Each wall is flat, endless, passes through zero and stands at right angles to its row. A trip goes straight from one point to another. Which walls does it cross, in order?

Walls:
(1): [  4 -82]
(2): [ 8 38]
(3): [-45 -25]
(4): [32 12]
Trips:
[ -7 -34] to [  8 -26] => none
[ -3 -16] to [ -6 -14] => none
[ 4 20] to [41  8] => none
[-95  73] to [-73  70] => none

Walls:
(1): [  0  13 -30  11  12  14   0  -6 -16  40  -7  13]
(2): [ -4  -1  10  28  27  -7 -43  10  17  12  42   0]
(3): [  1  28  36 -20   2 -31 -10   5   5  -4 -39 -17]
Trips:
[ 26 -10 -12  52   8  -3 -44 -14  30  42   1   4] to [ 15   1  37   2 -10 -37 -31 -23 -36  -3  12  12] => 3, 1
[  3   2  -4   4  10  -5   2  42 -19 -26   9  18] to [-21  35  34  16 -15  30  35   1 -22 -12  16  44] => 2, 1
[ 16 -35  26  -9 -16 -32   3 -24  -7  36 -14   5] to [ 11  47  35 -10  23 -34  15 -37 -33 -13  11 -11] => none
[ 13 -36  15  13 -44   7  -1 -19  25  37  -5  24] to [ -6  -2  10  -3 -17  11   7  -2  17 -10   6  -1] => 1
[-20  -8 -26  -9 -21 -22 -10  18  14  -2  -7 -15] to [  6   9 -23  24 -17   9  16 -19 -11  -9 -14  -6] => 3, 1
[-12  27  15 -13 -13 -10 -11 -30  -4  -4  37 -12] to [-10 -47  32 -14  60  11 -22 -18   7  24  32  14] => 3, 1
[-26 -42  -9  13 -12 -27  -5 -12 -23 -16 -19  -8] to [ -5  -7  -9   8 -95   0   7 -11 -12 -16  -6 -29] => none
[-26 -10   9  -5  24 -10  17 -10 -22   2  -6  15] to [ 15  -4 -13  30  14  -8  -9 -37 -22   0  36  10] => 3, 2

Walls:
(1): [  4  34 -31  32 -47  38  -9  25   9 -24 -22 -26   4  31 -26 -40  32 -14
 -16 -23  15  56  18 -29  26 -29  27 -23 -41  14 -47 -22 -80  62  -4 -31
  34  -7 -10  51  69 -56  71  43  22  21 -21 -26]
(2): [ 27  -5  18  -6  22  40  19  -7 -21   4   7  11  35 -44  47   3 -17   8
 -22  12  35  65  37  68  18 -57  38 -39 -30  -2 -49  59 -24 -17  30 -24
 -54  21   0  -5  14 -15 -31   7  -3  13  32  72]
(3): [-34  -5  27   7  38  19  30  -5  92  38 -56 -14  28 -47 -11  34  38  48
  56 -11  93  18 -15  41  50 -16  60  -3 -14  89  10  10 -50  15  31  36
  29 -25 -50  15   8  24 -38 -14  17 -22 -56 -11]
Trips:
[-17  -4 -36  -2 -44  -4  21 -66   6 -27 -55 -49  27   6  -7  16 -49   6
  29 -18  40 -94  10 -16  68  24   5 -39 -20  20  11 -31 -56 -28  -6   1
  17  41  10  17  27 -18  38  54 -14 -33  13 -10] to [-36  -6 -45 -37  -3 -42  -5  36 -26  52  39 -25  10 -16 -61  21  35  13
 -42 -21   7 -46  23  13 -70 -45  11  -5 -39  24  48  16  11  28 -37  34
 -15 -20  48 -14 -26 -15   7 -26  16   2  10  -3] => 1, 3
[ -4 -47  -3  11  23  -3   0 -62  35 -21  24  15 -31  38  -9  23 -17  21
  37 -33  46 -70 -36 -36 -19  32 -16  39  -2   4  -5 -13  33   3 -19 -34
 -59  16  -7   1  20  58   0  19 -57 -42  62 -38] to [-17 -91 -14  29   5 -18  -2 -73   5 -41  27  -7  18 -30  52 -95  -2 -38
  15 -18 -50  29  46 -15  65 -35 -32  26  28  32 -18 -30  -9  -6 -61 -30
  -4  18 -32   9 -10  19 -39  36 -12 -20   3  53] => 2
[ 28 -24 -10 -30 -54 -16  53  49  29  37 -55  39   2 -38  -3  31 -45 -39
 -38 -33  24  15  43   5  65  -5  38  47  29  -7   0  38 -26  80  81 -26
 -47   6  -4  66 -12 -14 -12 -20  12 -25  13  13] to [-42  73   5 -39  44  57  -6 -15  76  23  54  -1   7   5  -2  -7  33 -23
   4 -40   5 -22   7  25  35 -15 -29  29  23  -7  19 -19  61   8 -16  26
  -9 -39  33  15 -23 -47 -18  87 -31 -13  82  27] => 1, 3, 2
[-25  34 -32  24  26  -9  78 -42  79 -29  18  35  36  34 -13 -11 -31   6
 -22 -38  52 -11 -67 -91 -12 -53   8   5   7  16 -18   5  38   0  -4   5
 -33  11 -46  30  76   5  19  15  91  -9 -28  -6] to [-43 -10  -6   3 -25  47 -20  38  60 -25 -14  24  11  36  -7 -25  15  28
  36 -75  51  54  -8  30   6  22   2 -80 -35 -28 -37 -46  -7 -27 -26  -4
  46  50  27  25  12  12 -12 -12 -10 -43 -30  24] => 2
[-11  10  50 -54 -25 -16  54  44   8  31 -15  -5 -17 -11   8  34  38 -28
  47  15  -3  31 -17   5  40   1   6 -22   7  -9   3  27 -21   6  73 -32
 -39 -43 -12  16  -9 -24  27 -10 -34   8  30  28] to [  5  37 -12 -10  35  28  52 -47  43  33  -6 -11 -18   5   0  -2  29 -39
 -10 -27  -9   9 -41  22   7   9  14 -31   2 -13 -55 -18  12 -13 -34  44
 -34   5  14  -7 -29   3  43  47  -4  34   7  16] => none
